Every row gives one point. To make a cloud, some directions were put in groups of two or more. Within a group, all points are equally far from the middle, so they leave a hole (a ring in 2 directions, a hollow ball in 3). The other directions are filled evenly. Then the cloud was stretched, turned, moved and blurred a little. How many holes are there, and how many directions does each take, smallest first?

Cloud (20 x 3):
[[-26 -65  -8]
 [ -5  40  11]
 [-31 -12   6]
 [ -2 -18  59]
 [-43  12 -19]
 [ -4 -73  72]
 [-20 -25  37]
 [ 65  11 -12]
 [ 27 -30  -8]
 [-32   2   3]
 [ 18 -53 -47]
 [  5 -67  12]
 [-31 -61 -27]
 [-12  18   4]
 [ 73 -28  -3]
 [-28 -15  61]
 [ 13  26   9]
 [-35  -9 -11]
 [ 37 -35 -45]
 [ 46 -47 -23]]
Holes: 0

Cloud (29 x 4):
[[ 76  16   0  -9]
 [-14 -23  13  59]
 [ 31  38   1 -22]
 [-31 -31  24   0]
 [ 49 -24 -23 -34]
 [ 10  54  55 -26]
 [ 20 -76 -32  29]
 [ 23   5 -12  35]
 [ 35  33  51  -8]
 [-49 -39 -36 -14]
 [ 32 -10  44  57]
 [-60 -30  47   4]
 [ 37  30  19 -11]
 [ 16 -40 -43 -20]
 [-26 -55 -41  37]
 [ 41  35 -36 -21]
 [ 13  32 -41  63]
 [ 19 -20  51  65]
 [ -8 -55  22  45]
 [-10  34  53  12]
 [  4  25 -49   4]
 [-22 -39  20 -63]
 [-51 -37  -2 -12]
 [ -1 -50  39  46]
 [ -1 -10  30  49]
 [-30  -1 -58  26]
 [ 36 -13  33  15]
 [ 23   3 -44  49]
 [ -8  21  10  19]]
Holes: 0

Cloud (52 x 6):
[[ 11 -40  32 -24  48 -40]
 [ 37 -31  30  58  33  24]
 [ 44 -19 -16  56 -12 -42]
 [ 46  12 -19  47  38  14]
 [ 24  26  49   4  46 -28]
 [ 29  24  38  44 -18  37]
 [ 14 -60 -24 -18   8  54]
 [ 21 -20  47 -11  44 -39]
 [-13 -78 -22  41 -24 -21]
 [-51   9  17  56  31  28]
 [ -1 -54  17  40   1  56]
 [ 23 -40  14 -50 -17 -14]
 [ 23 -57  10  43 -45  -9]
 [-24  -8 -64  38 -19 -33]
 [ 55 -18 -14  44  43  -5]
 [ -4 -78 -26  44  16 -28]
 [-24  38  10  51 -10  42]
 [ 25  31   5  57   6  39]
 [ 30 -24  26  59 -28 -45]
 [ 55 -30 -13  27  51   1]
 [ -3 -64 -21 -45 -12  14]
 [ 46  19 -25  -2  55  11]
 [-25  41   4 -33 -27   3]
 [-34  -2 -22  63  37  29]
 [-42  -9 -36 -17  50 -32]
 [-13   9 -36  66 -21 -40]
 [ 52  -7  -9 -39  -5  34]
 [-27 -55 -31  55  41  -8]
 [-33 -39  33  31  -8  49]
 [-29  -7 -67  -7  -2 -36]
 [-23 -34  54  11   5  45]
 [  6 -22  70  10  30  34]
 [ 11 -52 -16 -18  60  40]
 [-57  17  12  13 -27 -41]
 [ 57  -9  -9 -23  29  43]
 [ 34 -11   4  65 -27 -44]
 [-11   3 -65  12 -30 -18]
 [ 31  32  34 -20  55   4]
 [-54  -8  38   8  45  28]
 [-11 -40  56  11  44 -29]
 [ 21   2  46 -13 -33 -32]
 [ -3 -57  36  35 -45  -4]
 [ -4  58  29 -13  30  25]
 [ 24  32 -38 -17   8  42]
 [ 42  16  25 -31  56  17]
 [ 32 -64 -14  40  42 -15]
 [ 12 -48  41  54  -4 -43]
 [-45 -47 -31  53 -32 -21]
 [ 44 -47  -7  39  48   9]
 [-33   8 -24  48 -49  17]
 [ 28  14 -15  43 -49  18]
 [ 22 -38  14 -37  66  25]]
Holes: 3 (2, 2, 2)

Cloud (82 x 8):
[[-43  39  41 -16 -11  15  51   4]
 [-24 -52  -8  -1 -17  36   3  15]
 [ 32 -27  33  42  -4 -50  62 -11]
 [-31 -26 -23   5  15  35 -28 -41]
 [ 61  22 -29  11  45  -6  16   2]
 [-14 -15  27  -9 -43 -31  50  71]
 [ -8 -30 -42  21  52 -10  19   1]
 [  4  61  11 -22   4  20 -32  -4]
 [ 24 -29  38 -24 -60  21  37 -37]
 [ 12 -50  25  71 -13 -37 -44 -21]
 [-31  45 -29 -11  35  27  51  -3]
 [ 24 -43 -28  -9  14  40  44  -7]
 [-26 -19  -2  19 -76   7  16 -62]
 [ 26  -1 -15  21 -66 -40  25  -6]
 [-34  63 -29  25  20  20  31  -2]
 [-14   2 -16 -66  -2 -38  20 -58]
 [ 71  46 -26  35   8  14 -29  13]
 [-49   5  16  41 -36  44  51  20]
 [-36  13  35   9  16 -70 -13 -56]
 [ 38  16 -48 -21  19  22  22  -8]
 [-26   5  36  27  53 -30 -26   1]
 [ -3  -6   3  56 -75 -42 -12  43]
 [ -6   4  35 -45 -45  13 -34  24]
 [ 31 -19   5  47  52  12  27 -55]
 [-46  21  49  65   6 -42  32  29]
 [-80   6 -32  12 -31 -76  41  32]
 [ 50 -31  -8  49  21  18  21 -55]
 [ 60 -19 -51  15 -14 -23  15  40]
 [-69 -32  11  21 -36  -7 -22 -40]
 [  0  33 -42  -8   8   3 -60   9]
 [ 17  43 -25  82 -16  19 -30  37]
 [-50 -12  35  32  40 -40  34   7]
 [ 19  63 -46  17  -7  12  58 -10]
 [-48  22  56 -13  12 -38 -35 -36]
 [ 13  31  58  53  44 -16 -21  28]
 [ 55  16  59  30  43  20 -11 -44]
 [-59 -20   3 -48 -15 -55  34 -35]
 [-10  42 -45  80 -26 -31  23  -4]
 [ 32 -28  57  26  45 -11  34 -35]
 [  4  20   3 -61 -36 -46 -31  10]
 [  5  19 -63  -1  16 -10  23 -48]
 [-36  27 -32  24   4 -31   9 -71]
 [ 38  56  -7  64 -36  -7 -31   8]
 [-19  -7  48  68  26  19 -28 -15]
 [ 22 -30 -37 -19 -26 -25  45 -73]
 [ 52 -16  57 -14   7  24  49 -36]
 [ 27 -14   6   3 -57  16  11  50]
 [-45  34 -19 -29 -31 -10  -6 -10]
 [ 10 -55  10  15 -59 -34  -5  -7]
 [  1  30  11 -18   5  56  -6 -21]
 [-40 -24  78  44 -41 -23  -7 -17]
 [-28  31  40  14 -30  27 -47   0]
 [ 19  45  54  10   0 -31  61 -26]
 [-42 -18   7 -36  22 -35  14  43]
 [-27   4  29 -30  -1  52  61 -14]
 [  9  15  31  62 -61 -10 -38 -30]
 [-18  40  55 -17 -21  33  12 -35]
 [-16 -40 -32 -32 -17  -7  73  42]
 [ 37  11  -9   2   7  61 -10 -44]
 [ 28  11 -22  82  17  32  52  14]
 [  6 -59 -26  35 -17 -26 -28  24]
 [-40  45  31 -37  17 -32  33 -36]
 [ -3 -86  24 -16 -26  -6   4 -33]
 [  6 -43 -34  66 -14  23  43  44]
 [ 51 -70  12  28  -5   0 -19 -17]
 [-14 -10   9  85  -4   9   4 -76]
 [  8 -30  31  85 -19 -10 -56 -38]
 [-18   6  41 -33  -1  -1  81  24]
 [ -4  24  18  61 -45  31 -13 -23]
 [  9 -43  17  62 -56  -8  18 -16]
 [-49 -45  -3  19  16   5   3  34]
 [ 59 -23 -43  26  26   3 -10  46]
 [-47 -22  33  37  31 -53  12 -15]
 [-15  12  39  36 -32 -73 -53 -39]
 [ 31  28  60   1 -35 -29  45 -11]
 [-59 -23  17  12 -42 -66  10  23]
 [-54   6  32  27  27 -28  46  67]
 [-47   9  63  23  24 -34  -6  -5]
 [ 35 -70  10  23 -32 -10  21 -54]
 [-44 -45  48  33 -35 -34 -28   1]
 [-18  29   2  30 -58  18 -29  20]
 [ 30  10 -30 -14 -54   3  46   8]]
Holes: 1 (6)

Cloud (107 x 9):
[[ 15  55  42   4 -10  24   7  35 -30]
 [-12 -42   1 -24 -47  -7   9  34   4]
 [  9  65   9  47  32  56  13   9  -4]
 [-32  48  61 -46   0  19  21  35 -17]
 [ 27  38  15 -32  45  65  18  58 -29]
 [-28  28  59  10  40  13 -18  -7 -12]
 [-12  21  -2  31  57 -28  37  51 -30]
 [  6 -19   6  42  27  -5 -63  -9   4]
 [-48 -13 -20  66  -1  12  33  -3 -12]
 [ 54  49 -18 -22  36   8  18  18  -1]
 [-67  20   1  28  -7 -39  47  41 -11]
 [ 44  28 -31  86 -25  18 -39 -17  -9]
 [ 53  42  29  -2 -27 -37  35  41  16]
 [ -3  21  36  26   6  35 -79  42 -37]
 [  7  42  39  57  16 -15  34  -9 -45]
 [-10   2 -10  25 -29  59  58 -24  -2]
 [ 44  23   3  11  50  64  39  32 -50]
 [-24  19  22  51 -30  21 -76  28 -16]
 [  4 -33 -46  16 -20  34 -15  -6  18]
 [ 19 -39  35   7  11  11 -37  -6 -61]
 [ 49  61  13  18 -11  35  -3  48 -10]
 [-34  24  -6 -27 -24  25  25  28 -15]
 [-41  73   3   6 -18  38   3   3  -8]
 [-32 -23  71 -23  43 -22   5  -8  31]
 [-17  18  -2  51 -12 -25 -24 -45 -60]
 [ 63 -69  -6 -21 -34  11 -46  -6   5]
 [ 13  31  34 -34  -2 -15 -42   8 -16]
 [  4 -42  46 -22  23 -25  19 -38 -46]
 [ 19  18  54  69 -28  36  -8  46 -72]
 [ 14  35 -15  35  -1 -35  26  43 -41]
 [ 20   1 -24  27  18  14  30  79 -34]
 [  8   0   9  41  19 -17 -56  13 -48]
 [ 49 -21   3  83  47  31 -27  36 -30]
 [-13   9 -29  36  37   1  34  -9 -36]
 [  1 -19  88 -37  14   9  -4  42  -3]
 [ 16  20  47   5 -26  65  -2 -10 -39]
 [ 10   2 -45 -36 -20   5 -15  62   1]
 [ 16   2  17  35  26  22   1  68 -15]
 [ 22  40 -19  32  -3  21 -29   1 -65]
 [  8  -7 -29  25  64  24 -17  23  20]
 [ 29 -24  24   7   1  52 -34 -10 -86]
 [-50 -27  56 -47 -19  42 -42  26 -26]
 [ 13 -10  12  28  -3 -19 -43 -14   9]
 [ 42 -20  36  -7  42  49 -55  34  -4]
 [-17  30  33 -16   4  86 -29  -6   0]
 [-55 -18  88   3  33 -26 -19  26 -35]
 [ 17  54  26  -1  17 -36 -15  16 -65]
 [-33  71  62  40  21  38 -30  16 -69]
 [-58 -13  89  52  29  41 -24  26 -71]
 [ -5 -47  33  14 -48 -22 -35  40  27]
 [  2  37 -15  53  70   6  12 -36  52]
 [-23  18  31  42  -4 -56 -20  22 -30]
 [ 23 -33 -57  27 -30 -18  61  -8 -54]
 [ 23  10  55  31  13 -61 -40 -34 -64]
 [-34  30  -9  -2   1 -24  10 -14 -49]
 [ -3  58 -14 -22  57  50  20 -14 -44]
 [ 45  16  27  21 -65 -27  52 -25   0]
 [ 17 -32 -17  -9  37  60 -31  43 -45]
 [ 18 -25   4  38  66  46   6 -29 -12]
 [ 24  53  -9   9  31  24  10  30 -27]
 [ 82  36  66 -18  25  20 -36 -35  -7]
 [ 39  -1 -39  56  18  -4  -8   5 -18]
 [-35  72 -11 -22  80  10 -34  23 -49]
 [ 45 -32 -14  13  59 -60  39  28   6]
 [ 75 -12 -20 -20  28 -65  29   1 -38]
 [ 75  54  34   6  33 -49  36  31  -1]
 [ 15  58  61  22  44  17 -37   7 -22]
 [-13 -23  19  44  50 -57  49  41 -47]
 [ 28  23  26 -29  18  62 -22  16 -19]
 [ 47  31 -38  97   5  24  18  -5   2]
 [-43 -28  31  52  10 -10  29  45   8]
 [ 64  11  45  11 -21  42  25  -4  45]
 [ 31 -22  25  43  28 -34  71  -3 -51]
 [-22 -28 -22  44  61   7  38  -9 -48]
 [-12 -17  50  10  -9  53 -30   3 -86]
 [-16  18  51 -44  -9  12 -13  13 -44]
 [ 52  42 -36   8 -21  55 -20  29 -10]
 [ -8  57  40  24  14  26 -36 -40 -15]
 [ 11  -1  31  59   9  -9 -28 -21 -42]
 [-13 -11  36  11  53  62 -48  37 -58]
 [-10  66  54  54   9 -31  17 -33 -18]
 [ 20  -2  13  32   0 -65 -32 -14  44]
 [-29  36  43 -34 -14 -23 -26  -9   8]
 [ 42   2  41  14 -32  -9 -19  52 -71]
 [-28 -10  38  64  63  49 -29 -33   9]
 [ 74  58  16  70  26 -20   1 -24 -36]
 [-17  27 -11  55  28  43   5 -25 -71]
 [  7 -51   5  19 -31 -35 -54 -22  14]
 [ 17  -1   1   2 -17  64  42  -6   9]
 [ 27   3  11  42   8 -64   0  26  15]
 [ -8  51 -43  26 -20  -1  53  43  -1]
 [-10  -5  64  10   6   7  -8  10 -69]
 [-12  42   6 -19 -32 -47 -10 -69 -45]
 [  5  68 -34  12  13 -10  -8  -7 -35]
 [  9 -13  66 -38  22  23  29  -7 -21]
 [ 24  21  32 -29  -5 -16  40  72 -21]
 [ 33 -49 -27  79  13  12  21  35  19]
 [-31  47 -30  17  20 -35 -60 -40  28]
 [-28 -14  41  49  39 -22  37 -11  11]
 [ 66  44 -12 -11  -7   7 -16  35  27]
 [-67 -38 -16  19   1 -55  -8 -12 -25]
 [-54  10  -2  28 -33  37  -7  19 -47]
 [ 20  39 -26  67   1 -56  51  52 -25]
 [-41  71  93  40  36  24  18  31 -15]
 [ -9   7  -8  38  -7 -67 -29   4   6]
 [ 35  -6 -28   8  -5 -32 -40 -15  42]
 [-30  39 -40  -9  25  14  -3  -9 -27]]
Holes: 0
